Each row is a point. Each copy is the shape, with its points in the same order, turned, moved and blurred by noise. Some copies are also mirrored. Which?
In the rows, zero is written as 128.

Shape, 7 rows:
[[ 82 119]
 [136  76]
 [ 86 117]
 [205 145]
 [102 138]
 [164 115]
 [126 123]]
Copy 1, 7 rows:
[[128 182]
 [189 150]
 [130 175]
 [154  55]
 [118 155]
 [164 109]
 [144 140]]
Copy 1 is: mirrored
Copy 2:
[[100 132]
 [155  90]
 [100 131]
 [220 167]
 [121 154]
 [177 131]
 [137 139]]
Copy 2 is: only turned
Copy 3:
[[ 61 128]
 [104  74]
 [ 63 126]
 [189 135]
 [ 84 143]
 [148 110]
 [105 119]]
Copy 3 is: only turned

Shape, 7 rows:
[[159 157 146]
 [184 152 129]
 [138 117 152]
 [ 87 114 178]
 [ 99  98  61]
 [ 80 127 101]
 [163 146 173]]
Copy 1 (7 x 3):
[[166 158 137]
 [193 163 118]
 [159 119 149]
 [109 110 173]
 [119  77  51]
 [ 98 103  91]
 [173 154 171]]
Copy 1 is: only turned
Copy 2:
[[166 146 168]
 [196 141 159]
 [147 109 154]
 [ 88  96 182]
 [118 122  61]
 [ 91 135 109]
 [170 135 194]]
Copy 2 is: only turned
Copy 3:
[[156 168 144]
 [179 155 139]
 [125 130 152]
 [ 68 130 163]
 [121  81  68]
 [ 89 121  83]
 [140 166 175]]
Copy 3 is: only turned

Shape, 10 rows:
[[ 84 176  54 176  88 137]
 [ 77 101 159 153  84  81]
 [ 98 106 159 170 160  78]
 [172 129 151 118 109 121]
 [ 86  73 137  82  79 135]
 [156 143 115 144 162 139]
 [ 78 167  67 125 139  81]
 [192 114 153 117  74 111]
 [182  78 123 122 129 122]
 [152 119 127 120 152 151]]
Copy 1, 10 rows:
[[108 157 167 210 140  97]
 [ 58 124 109 111  75  92]
 [ 68 149  66 105 124 126]
 [153 155 138  75 111 130]
 [ 92  62 158  80 115  88]
 [144 160 115 117 166 152]
 [ 77 171 131 144 177  61]
 [175 146 138  68  74 116]
 [177 113  96  82 130 120]
 [143 132 128  92 161 151]]
Copy 1 is: mirrored
Copy 2:
[[ 87 184  85 159  84 161]
 [ 80  81 139 151  52 116]
 [ 83  73 164 186 123 101]
 [161 105 164 113 108 118]
 [ 95  53 123  74  83 151]
 [144 140 137 149 163 135]
 [ 58 164  85 125 124  89]
 [182  99 158 112  80 109]
 [175  61 130 130 129 126]
 [145  97 142 125 162 135]]
Copy 2 is: only turned
Copy 3, 10 rows:
[[104 176  66 210 150 163]
 [141 121 171 183 183 176]
 [110  70 163 177 188 119]
 [156 120 136 123 113 127]
 [147 115 131 106 174 221]
 [106 112  97 138 124 104]
 [113 181  83 170 205 114]
 [191 112 152 127 103 133]
 [163  70 104 115 135 138]
 [114  98 104 104 125 127]]
Copy 3 is: mirrored
Copy 4:
[[ 40 146 100 166  84 142]
 [151 174 115 162  97  62]
 [148 138 143 183 162  73]
 [165 108 167 112  99 129]
 [172 184  86  85 109 109]
 [121  95 161 140 148 150]
 [ 46 125 115 122 137  87]
 [182  95 158 111  64 120]
 [185  79 120 117 123 134]
 [147 111 148 119 147 152]]
Copy 4 is: mirrored

Shape:
[[ 75 125 157 134 142 169 119  58  81]
 [120  58 160 109 153 122 122 175 153]
 [ 81 169 125 111  98 159 162 155 173]
 [ 60 170  80 177  80  64 173 147 109]
 [121  79  45  97 112  84 140 102 157]
 [ 97 140  57 164  90 142 116 138  77]
 [150 165 122 161 103 140 141 144  77]
 [118 127 128 148  66 171 111  80 117]
 [164 141  60  84  95 103 120 140 141]
 [137  92 154 140 103 175 130 158 124]
 [164  68  96  66  96 118 139 129  91]
 [146 159 158 133 167 169 174 154 108]
 [131 103 163 116  91 155  96 142 112]]
Copy 1:
[[ 62  63 102 195 120 147 123  92 126]
 [150  66 191 102 147 148 101 142 133]
 [ 97 164 124 100 104 170 135 148 164]
 [ 69 212 138 103 112 105 127 102  61]
 [126 104  95  49 139 103  90  71 111]
 [100 156  92 138 103 158  74 101  55]
 [151 158 110 178 107 146 124 114  79]
 [115 106 104 161  58 152  99  73 134]
 [166 144  70  78 135 101  87 116 122]
 [166  93 155 143  88 178 104 129 119]
 [175  65  87  95 105 102 102 118  83]
 [156 124 128 175 150 182 168 151 125]
 [155  90 140 158  79 142  82 140 134]]
Copy 1 is: mirrored
Copy 2 (13 x 9):
[[ 76 130 136 154 133 154 141  50  74]
 [126  57 170 114 127 131 160 161 146]
 [ 69 173 137 121  81 147 184 139 175]
 [ 49 150  54 170  71  66 205 150 123]
 [123  86  43  96  97  96 137 112 174]
 [ 85 137  48 165  65 145 142 145  89]
 [135 165 107 165  74 132 178 142  74]
 [105 139 125 154  46 144 125  75 107]
 [151 152  68  87  78 107 128 154 150]
 [130 102 159 142  70 166 165 138 115]
 [161  85  87  58  82 125 154 124 100]
 [143 163 150 149 137 168 212 138 107]
 [120 112 164 120  71 140 131 131  96]]
Copy 2 is: only turned
Copy 3, 13 rows:
[[ 99 110 154 137 130 113 112  54  73]
 [121  62 173 106 165 113 114 172 160]
 [ 76 151 150 104 101 155 178 141 174]
 [ 68 142  90 198  61  71 196 157 150]
 [123  61  50  88 125  76 154 124 175]
 [106 112  62 172  76 138 131 133 107]
 [149 152 111 158 109 125 163 132 104]
 [141 104 136 122  67 136 127  77 124]
 [152 137  61  77 111  97 152 158 154]
 [152  88 165 131 123 174 142 140 124]
 [166  54  81  76 137 107 153 153 102]
 [131 149 157 142 192 155 173 129 105]
 [155  92 171 107 104 132 116 141 103]]
Copy 3 is: only turned
Copy 4 (13 x 9):
[[ 72 118 152 157 162 190 160  61 107]
 [113  35 130 109 161 106 161 148 164]
 [ 64 154 131  79  98 123 162 147 136]
 [ 64 172  92 164  95  46 154 110  71]
 [103  85  55  69 128  75 118  60 104]
 [101 157  56 167 115 134 115 114  95]
 [145 158 129 152 114 137 124 135  93]
 [101 125 135 143  85 173 112  72 125]
 [158 139  73  67 116  96 115  96 132]
 [119  78 139 132 107 158 135 151 136]
 [181  70  75  91 123 131 158  89 104]
 [123 133 170 106 164 153 146 172  89]
 [137  95 132 139 111 160 152 116 165]]
Copy 4 is: mirrored

Shape:
[[188  83 139  96 126 115 132  68 147 115  89]
 [143 126 105 141 195 161 174 162 151  84 163]
 [125 101 143 203  95 141 161 179 133 120 105]
 [124  78 101 102  93 145 102 124 153 113 107]
 [119 142 125 171 217 140 118 150 167 127 189]
 [137  60 143  94 108  67 123 140 115 128  90]
 [183 109 100  86 109 133  80 118 110 106  79]
 [139 168 144 122 202 179 143 138 198 127 143]
 [ 85 186 140 123 200 153 158 137 130  83 172]
 [162 113 148 113  84 123  89 103 131 150  87]
 [151 102 107 153  65  99 152 122 128 139 166]
 [ 95 144  94 142 204 181 171 135 159 172 143]
 [164 111 127 118  74 104 158 196 133 151 133]
 [123 119  98 143  77  60 145 174 179  89 102]
 [146  70 147  86  95 120  97 148 155  92 127]
 [131 166  99 174 223 160 138 162 149 140 150]]
Copy 1, 16 rows:
[[175 156 147 117 120 121 138  58 154 130 116]
 [174 113 128 156 208 180 167 153 128 101 181]
 [140 155 163 247 135 144 121 157 133 133 135]
 [150 157 112 132 118 141  75 122 159 137 144]
 [144  48 163 162 224 161 150 158 146 137 166]
 [160 201 156 142 142  87  91  95 130 166 136]
 [190 151 112 104 106 115 105 130 118 152  82]
 [133  96 169 111 189 192 173 163 161 101 158]
 [102  98 168 117 196 169 147 163  75  77 177]
 [142 149 163 127  83 112 109 110 149 165 106]
 [157 132 125 190  93  97 148 139 141 147 199]
 [ 87  88 119 137 192 210 169 149 148 147 165]
 [169 196 155 173 129 114 153 182 146 168 160]
 [129 174 122 189 153  53 121 173 166 116 147]
 [185 168 162 120 137 113  66 130 171 125 148]
 [133  67 139 157 219 188 174 171 124 134 133]]
Copy 1 is: mirrored
Copy 2 (16 x 11):
[[180 106 152  95 162 138 145  81 150 120  97]
 [103 166  95 148 209 144 152 145 136  99 188]
 [128 128 106 195  95 150 151 179 158  98 125]
 [138 122 102  81 113 175 108 112 151  94 116]
 [ 84 173  99 158 195 128  99 141 155 166 198]
 [134  79 136  77 132 134 131 164 137 122  73]
 [183 146 100  77 141 159 116 104 100 111  79]
 [119 213 142 135 195 168 135 120 173 145 187]
 [ 57 212 146 134 183 118 134 130 112 113 190]
 [182 137 137  95  96 148 118 110 140 143  92]
 [148 110  87 115  88  84 153 137 162 110 146]
 [ 64 182  96 142 164 181 179 112 155 168 190]
 [165 137  96  96 103 126 167 208 157 118 127]
 [120 149  91 110 125 107 123 176 201  67  76]
 [158 110 131  74 136 153  90 157 151  89 124]
 [ 92 201  79 173 196 149 140 134 133 169 175]]
Copy 2 is: only turned
Copy 3:
[[168 129 135  83  96 115 147  68 145  73  98]
 [146 106 101 113 190 132 200 175 131 111 143]
 [155  83 133 145  93 122 137 182  84 156  98]
 [118 109 126  80  68 148 131 132 157 107 129]
 [132 123 146 168 207 122 160 174 165 125 163]
 [122 128 172  81  55  75 152 121 112  79 122]
 [147 169 107  68  81 140 109 117 124  68 123]
 [151 149 132 114 214 142 172 152 180 148 106]
 [109 130 137  97 236 124 174 148 108 156 156]
 [155 159 156 100  68 131 100  94 129 116 114]
 [164 104 121 134  64 106 165 109 109 148 182]
 [ 89 146 123 162 182 161 206 150 152 151 113]
 [172 155 139 101  56  94 176 173 109 153 144]
 [133  99  95  90  74  39 133 165 131 153 133]
 [156 112 166  52  81 116 133 147 152  96 144]
 [123 151 113 174 207 133 171 182 140 129 132]]
Copy 3 is: mirrored
Copy 4, 16 rows:
[[115  99 102  84 132 123  96 156 172 131  59]
 [153 170 115 141 207 163 184 147 129 104 114]
 [165 126 121 205 105 134 188 181 136 166  96]
 [148 111  87 134  91 158 124 117 117 120  67]
 [149 164 137 186 224 147 141 100 136 130 147]
 [124  79 119 114 100  84 128 153  89 140  73]
 [130 141  70 116 116 128  70 166 110 121  47]
 [158 205 163 128 187 156 141 105 170 123 111]
 [ 89 216 136 152 182 147 177 114 122 109 152]
 [140 120 100 128  80 110  72 151 144 158  80]
 [159 100  55 141 107 107 159 146 147 152 144]
 [146 187 129 133 198 180 181  85 136 184 109]
 [203 127 102 127  94  86 156 166 101 147 115]
 [169 122  89 170  96  60 185 121 136 106  69]
 [152  99 123 125  93 128 110 137 113  85  89]
 [154 206 125 180 230 145 156 116 134 154 116]]
Copy 4 is: mirrored

Shape:
[[ 85 156 133 204 132 172  90  64 166  77  58 162]
 [117 169  98 107  93 142 136 119 100  67  50 182]
 [171 107 146  98  95  88 109 171 143 179  42 172]
 [102  70 127 106 100 123 185 108 107 127 160 100]
 [176 132 188 112 151 188  88 117 165 132  77 111]
 [ 96 182 142 110 108 143  77 159  92 172 139 111]
 [ 83 126 127 188 162 114 179 110 161 182 150 170]
 [169  91 146 154  90 113 196 111 127 133 108 120]
 [168 123  97 129 115 130 140  86 148 131 132 159]
 [157 131  83 120 113 114 136  63 147 145  77 110]
 [157 110 190 173  92  92 119 176 157 135 128 119]
 [128 119 183 182 158 177 110 166 154 141  87  91]
 [102 115 106  96 128 153 123 157 150 102  59 110]
 [152 100  96 149 184 121 174 116 127 169 108 183]
 [ 91 142 111 198 165 180 131 141 150 138  50 112]
 [148 108  89 108 145 112 121 146 135  66 156 104]
 [153  77 136 163 115 154 100  91  91 126 151 189]
 [104 133 188 113 138 124 116 104  59  66 150 102]]
Copy 1 (18 x 12):
[[ 91 180 167 165 143 153  50  76 169  90  37 113]
 [125 156 137  87 114 139 140  94 101  68  61 155]
 [177 106 160  35  96  85  78 174 142 133  90 171]
 [ 89  68 155 154 117  46 148 116 107 141 133 107]
 [182  97 172 120 134 160  40 114 158 106 128  97]
 [116 167 167  74 149 141  82 162  68 153 154  78]
 [ 59 131 170 165 174 101  92 143 146 186 118 188]
 [164  95 166 173 101  49 125 120 133 143 103 152]
 [132 111 102 127 118 111  96  82 145 158 116 156]
 [163 114 124 109 152  87 103  69 129 167  69 126]
 [157 153 168 135 102  59  73 185 168 133 151 125]
 [157 125 206 161 149 149  64 190 157 135 113  93]
 [128  98 154  91 130 140 131 142 151 106  73  86]
 [111  78 117 151 161 107  92 148 134 160  85 201]
 [116 133 187 169 157 164  92 158 156 148  37 102]
 [124 114  68 146 136 101 140 146 157 112 139  87]
 [ 97 107 111 152  84 102  29 116  98 114 125 149]
 [108 138 141 143 164  79  86 124  75  50 159  76]]
Copy 1 is: only turned
Copy 2 (18 x 12):
[[ 80 180 137 183 195 144  96  94 168  35 136 106]
 [131 172 124 127 130 144 180  92 121  36  83 156]
 [163 123 127  78  93 171  91 141 192 102  41 167]
 [129  63 146 114  82  88 150  77 125 146 137 100]
 [112 141 158  47 175 200  75 115 160 101 135 109]
 [ 86 178 135  96  52 151 106 160 109 120 142 122]
 [ 76 122 135 185 148  96 120 127 184 190 119 141]
 [179 108 159 122 119 127 131  67 163 154 102 110]
 [155 127  93 123 146 128 127  96 156 128 140 148]
 [150 155  88  89 137  91 108  72 174 107 114 129]
 [175 119 202 131  89 161  88 145 186 138 128 117]
 [101 146 185 102 154 168  90 154 169 128 118  55]
 [108 124 140  73 130 127 153 139 166  60  97  96]
 [125 110  98 135 179 104 131 134 147 171  72 149]
 [ 78 178 141 138 173 123 121 142 176 100  88  53]
 [169  98 146  95 136  93 154 160 127  92 176 124]
 [146  93  98 175 141 171  91 110  92 121 137 131]
 [114 120 209 108 116 117 113 100  52  89 164 133]]
Copy 2 is: only turned
Copy 3, 18 rows:
[[118  52 141 192 159 141  96 113 209  71  37 151]
 [177  83  80 110 114 134 127  97 141  50  45 180]
 [213 130 126 132  65  90 175 155 141 149  69 113]
 [100  94 160  67 137 136 142  73  98 140 140 126]
 [191 152 185 171 146 187 125 137 172 118  86 120]
 [109 187 137 114 111 131  84 160 117 130  77 181]
 [ 70 104 109 168 163  79 158 109 175 164 144 150]
 [136  97 156 140 108 112 173  68 103 106 128  94]
 [164  94 119 145 118 116 102  82 149 118 143 130]
 [153 116 108 128  95 132 100  54 168 124  91  95]
 [131 130 192 146 115  88 151 175 119  96 118  93]
 [109 136 171 182 145 182 155 172 153 115  83 107]
 [146 102 117  89 111 184 148 139 166 101  71 124]
 [153  93  66 167 155 116 160 103 140 172 135 126]
 [ 82  99 104 186 130 183 153 140 183 113  58 123]
 [144 102 107  73 152 150  91 137 123  83 151  88]
 [165  57 156 169 154 114  84 116  89 146 121 158]
 [127 135 172  87 210 135  97 113  80  84  77 141]]
Copy 3 is: only turned
Copy 4 (18 x 12):
[[ 57 163 152 138 126 119 107  72 173  85  57 116]
 [111 204  95 115 109 135 127 146  89  51  68 128]
 [164 166 136  88  61  54 112 195  87 142  73 155]
 [165  91  76 143  78 139 198 140 124 126 158 162]
 [142 132 215  94  82 112 124 153 154 127 100  64]
 [107 156 106 150 103 144 111 160  68 193 144  74]
 [120 157 111 129 151 129 158  94 150 208 118 201]
 [195 141 116 140  79  90 185 120 143 111 110 158]
 [178 147 123 104  88 147 124 100 123 124 113 165]
 [177 147  87  74  69 128 132  95 140 129  70 123]
 [154 144 151 157  86  35 117 150 133 145 159 131]
 [131 119 178 141 147  88 135 156 160 160 109  85]
 [124 128  89  85 131 119 120 196 142 100 100 105]
 [180 141 146  92 143 133 155 119 106 155  78 195]
 [119 147 129 128 186 110 122 130 174 152  53 104]
 [172  92 104  95 135 131 116 120 100  81 181 127]
 [142  97 169 165  80 149 117 102  76 124  96 176]
 [ 98 103 130 139 105 126 181  99  58  88 161  77]]
Copy 4 is: only turned

Shape:
[[169 119 132 111 130 128 122 134 122  56 162 130]
 [127 190  87 174 133 151  88 185  80 117 120 101]
 [ 60 148 159  90 175 127 152 115 168 166  59 149]
 [136 133  79 172 116 113 102 123 183 113 176 147]
 [131 127 155 153  57 109 113 146 107 103 156 158]
 [114 149 158 124 164 155 220  87 128 148  69 147]
 [109 221  78 163 141 119 109 146  99 166 143  48]
 [153  95 127 131  70 118 126 124 151 119 172 118]
 [101 166  90 154  96 199  82 119 168 111 183  84]
 [112  88 138 104 154 122 134  99  76 143 102 140]
 [119  81 165 135 167 137 172 142 104 132 119 145]
 [168 187 125 161 142 176  70 139 156 166 156  93]
 [114 136  98 135 114 154 125 167 151 145 201 135]
 [149 130  93 169 130 181  98  99 131 130 157 144]
 [ 67 116 207 158 180 124 173  80 161 126 104 128]
 [ 97 147 199 108 167 104 171  87  82 121 136 177]]
Copy 1 (16 x 12):
[[131 183 105 124 123 139 128 122 128  60 121 122]
 [ 41 149  97 214 138 137 136 166 158 121  98 100]
 [125 138 167  78 125  97 141 143 153 239 119 101]
 [ 93 164 128 160 167 111 139  84 153 104 140 198]
 [108 154 170 182  88 155 126 114 109  91 155 142]
 [143 156 112  94  88 138 175 134 105 229  77 125]
 [ 76 114  58 232 144 111 168 137 188 164 129  96]
 [132 129 149 150 108 148 152  83 147  79 141 164]
 [ 39 144 108 169 138 120 150  29 182 107 111 115]
 [137  92 125 115 102 108 113 158  98 144 104 117]
 [139 120 143 100 141 162 147 147  80 145 102 116]
 [ 85 142  92 194 156 170 100  82 202 145 100 125]
 [ 64 123 110 139 158 165 148  89 148 114 161 147]
 [ 71 136  96 154 130 136 113  76 131 123  79 168]
 [170 151 164 110 154 107 156  88  82 211  99  88]
 [157 159 111 116  97 128 111 140  56 191 153  95]]
Copy 1 is: only turned
Copy 2, 16 rows:
[[100 138  89 123 187 140 102 105 106  89 163 116]
 [105 175 100 185 187 208 134 160 163 115  74 131]
 [ 46  74 173 162  71 112 149 145  90 104  77  74]
 [ 91 184  99 152 127 133  84 126 165 145 175  94]
 [118 174 158 176 159 165 146  98 100 121 179 118]
 [114  46 158 174 140  70 159 140 104 128  81  79]
 [122 184 144 140 144 181 106 154 171 165  26 128]
 [142 164 136 122 122 130 113 116 113 116 188 113]
 [136 156 137 128 144 205  84 135 194 129 136  50]
 [123 100 120 170  99 127 156  83  92  78 104 137]
 [102  94 134 146 133  94 185 122 131  85 130 139]
 [110 120 126 125 133 213  84 180 164 166 127 117]
 [106 172 118 107 128 166 158 137 161 137 153  84]
 [140 113  88 169 142 164 111 121 162 144 149  94]
 [ 64  54 201 157 118  85 133 100 150 106 122 117]
 [ 73  80 160 155 150 108 169  48  78 129 100 134]]
Copy 2 is: mirrored
Copy 3, 16 rows:
[[125 134 160 188 143 126 119  58 140 112 153 118]
 [119 158 167 186 102 160  80 214 153 103 163 134]
 [150 139  99  77 148 190 148 137 115 107  37 150]
 [118 189 129 145  66 122  96  76 175  88 150 155]
 [107 101 122 185  95  88 116 104 124 137 149 176]
 [148 157 117 146 123 178 147 128  36 118  44 122]
 [ 95 209 134 171  99 138 145 226 178  91 142 115]
 [142 143 134 160 107  60 138  77 148 120 141 148]
 [133 172 207 156  52 137 165 123 210  89 142 153]
 [124 124 132  98 169 142 135 122  65 111 137 124]
 [172 152 129 139 160 152 133 103  64 136 129 163]
 [ 87 213 208 159 107 128 110 157 179 128 109 151]
 [147 183 147 146  81 125 134 109 181 155 163 146]
 [106 176 203 129  75 133 120 100 123 104 147 142]
 [143 161 111 140 155 188 182  95  77  94  74 211]
 [ 80 119  94 139 163 182 171  95  54 154 112 146]]
Copy 3 is: mirrored
